Each row is a point. Each copy is the shape, with its points in the same order, turned, moved and blurred by noise. Some copies are also mirrored. Which?

Shape (5 x 2)
[[ 4.5  0.8]
 [ 1.3 -6.9]
 [ 3.2  1.8]
 [-4.0  2.4]
 [-4.5  2.3]]
Copy 1 (5 x 2)
[[-4.6 -2.1]
 [ 2.6 -5.9]
 [-4.5 -0.5]
 [ 1.2  4.4]
 [ 1.8  4.8]]
Copy 1 is: mirrored
Copy 2 (5 x 2)
[[-1.8 -5.2]
 [ 6.0 -1.8]
 [-2.7 -3.9]
 [-3.3  3.3]
 [-3.2  3.7]]
Copy 2 is: mirrored

Shape (6 x 3)
[[ 2.6 -5.5  1.4]
 [-3.6  0.1  1.5]
 [-1.2 -2.0 -3.1]
 [-3.8  5.2 -2.8]
 [ 5.5  2.9  2.8]
 [ 6.9 -4.2 -3.2]]
Copy 1 (6 x 3)
[[ 6.0 -0.7  1.6]
 [-0.6 -0.2 -3.5]
 [-0.3 -2.3  0.8]
 [-7.1  1.2 -1.2]
 [ 1.1  6.5  2.4]
 [ 3.4 -0.5  6.8]]
Copy 1 is: mirrored
Copy 2 (6 x 3)
[[ 4.2 -5.1 -1.8]
 [-2.9 -1.0  0.3]
 [ 1.9 -0.2  2.4]
 [-4.2  4.8  2.0]
 [ 1.5  1.9 -7.2]
 [ 8.6 -0.2 -2.2]]
Copy 2 is: mirrored
Copy 3 (6 x 3)
[[-0.7 -3.3 -6.6]
 [-5.0 -1.8  0.4]
 [-0.8 -5.6 -0.2]
 [-2.3 -1.6  6.2]
 [ 2.1  4.1 -2.3]
 [ 5.7 -4.1 -5.4]]
Copy 3 is: mirrored
Copy 4 (6 x 3)
[[ 0.3 -4.5  1.1]
 [-5.3  0.9  3.1]
 [-3.6 -0.8 -2.1]
 [-6.6  6.1 -0.9]
 [ 3.3  4.0  3.3]
 [ 4.7 -2.6 -3.9]]
Copy 4 is: only turned

Shape (9 x 4)
[[-2.7  1.7  0.1  2.5]
 [ 2.7 -0.7  7.9 -1.4]
 [-2.4 -2.1  2.5  3.6]
 [ 4.5  3.2 -4.7  1.2]
 [ 0.7 -3.9  5.5 -1.4]
 [ 0.5 -0.6 -6.5 -1.5]
 [-2.2 -3.9  0.3 -0.6]
 [ 0.1  4.2 -6.9 -4.4]
 [ 3.7  1.6  4.7  1.1]]
Copy 1 (9 x 4)
[[ 1.0 -1.3  4.0  0.1]
 [ 2.0  8.8  1.6 -1.0]
 [ 2.5  1.2  3.0  3.5]
 [ 6.0 -2.8 -0.1 -5.1]
 [ 0.7  6.2 -1.1  1.6]
 [ 1.6 -5.0 -3.8 -2.9]
 [ 0.1  0.3 -2.1  2.5]
 [-0.7 -5.1 -1.2 -7.5]
 [ 4.9  5.0  3.7 -2.0]]
Copy 1 is: mirrored
Copy 2 (9 x 4)
[[-2.9  1.2  2.8  1.9]
 [-1.2  1.7  9.6 -6.0]
 [-1.3  5.1  3.9  0.2]
 [ 4.1 -4.5  2.5  3.4]
 [ 0.1  3.2  5.2 -6.5]
 [ 3.2 -2.9 -2.6  1.1]
 [ 0.9  3.1  0.1 -3.7]
 [ 0.0 -7.8 -1.8  0.9]
 [ 0.0 -0.1  8.7 -1.6]]
Copy 2 is: mirrored
Copy 3 (9 x 4)
[[ 1.2 -2.6  0.5  2.3]
 [ 3.7 -2.0  8.9 -2.6]
 [ 0.7 -2.8  4.3  4.2]
 [ 5.7  4.2 -2.3  0.5]
 [ 0.0 -0.3  8.6 -0.5]
 [-0.7  5.3 -2.5  2.0]
 [-2.4  0.9  4.7  2.8]
 [-1.2  4.4 -5.4 -3.0]
 [ 6.2 -1.2  5.5 -1.5]]
Copy 3 is: mirrored
Copy 4 (9 x 4)
[[ 0.7 -0.1 -2.0  4.3]
 [ 5.8  4.9 -7.7  0.6]
 [-0.2 -1.4 -6.5  4.7]
 [ 5.6 -3.8  2.3 -0.2]
 [ 2.8  2.1 -8.8  0.3]
 [ 0.2 -5.1  0.6 -2.6]
 [-1.1 -1.8 -6.2  0.3]
 [-0.1 -1.9  4.1 -4.4]
 [ 7.1  2.3 -4.3  2.1]]
Copy 4 is: mirrored
